Rows are points. Each copy is the shape, with its points in the same order, stretched, turned, moved and blurred by noise. Is it also mirrored, or only turned?

Shape, 7 rows:
[[ 44 -31]
 [  3  11]
 [-20 -57]
 [-21  -6]
 [ -6 -12]
 [  3 -10]
 [ 19  19]]
Copy 1 (7 x 2):
[[ 28  31]
 [ 13 -16]
 [-48  19]
 [-19 -13]
 [-10  -5]
 [  1  -1]
 [ 32 -15]]
Copy 1 is: mirrored
Copy 2:
[[ 14 -35]
 [  2  10]
 [-53 -51]
 [-32  -7]
 [-25 -13]
 [-14 -11]
 [ 16  10]]
Copy 2 is: only turned
Copy 3 (7 x 2):
[[ 44 -35]
 [ -8   8]
 [ 60  20]
 [  6  26]
 [ 15  13]
 [ 14   4]
 [-13  -7]]
Copy 3 is: mirrored

Shape (10 x 4):
[[ 20 -26  13  37]
 [ 22 -11   2  17]
 [-21 -42  10  -6]
 [  4  -9 -55  -3]
 [ 24   5 -23  34]
 [ 30  -2 -10  -1]
 [ 27 -21  16  10]
 [-16  -8  -6   7]
 [-29   1  -2  -1]
 [-28  -9  -6  -4]]
Copy 1 (10 x 4):
[[  9 -14  45 -17]
 [ 11   5  32  -9]
 [  3 -17 -13 -35]
 [ 50  -1 -10   1]
 [ 26  -3  41  18]
 [ 17  23  22  -9]
 [  4  10  37 -24]
 [ -1  -8  -3  -1]
 [-11  -9 -17   3]
 [ -3 -11 -20  -4]]
Copy 1 is: only turned
Copy 2, 10 rows:
[[  6   1  60  -9]
 [ 23  -9  33  -1]
 [-16 -18  25 -47]
 [ 60  14  -4 -25]
 [ 46  22  28   8]
 [ 44 -18  17   5]
 [ 14 -25  42   1]
 [  4   6   9 -20]
 [ -6   6 -10 -21]
 [ -5   3  -3 -28]]
Copy 2 is: mirrored
Copy 3, 10 rows:
[[ 33  26  -5 -20]
 [  6  26 -12  -9]
 [ 14 -19   1 -35]
 [-17   8 -58  21]
 [  8  36 -28  25]
 [-13  31 -21  -5]
 [ 11  26  -2 -27]
 [  1  -5  -1   7]
 [ -9 -16  14  13]
 [ -5 -16   3   4]]
Copy 3 is: only turned
Copy 4 (10 x 4):
[[ 50  13 -12 -22]
 [ 26  10 -16 -21]
 [ 37 -13  15  36]
 [-14  24 -48  27]
 [  9  37 -32 -19]
 [  4   7 -30 -29]
 [ 36  -5 -15 -26]
 [  5  13  12  13]
 [ -6  14  25  17]
 [  0   6  25  31]]
Copy 4 is: only turned
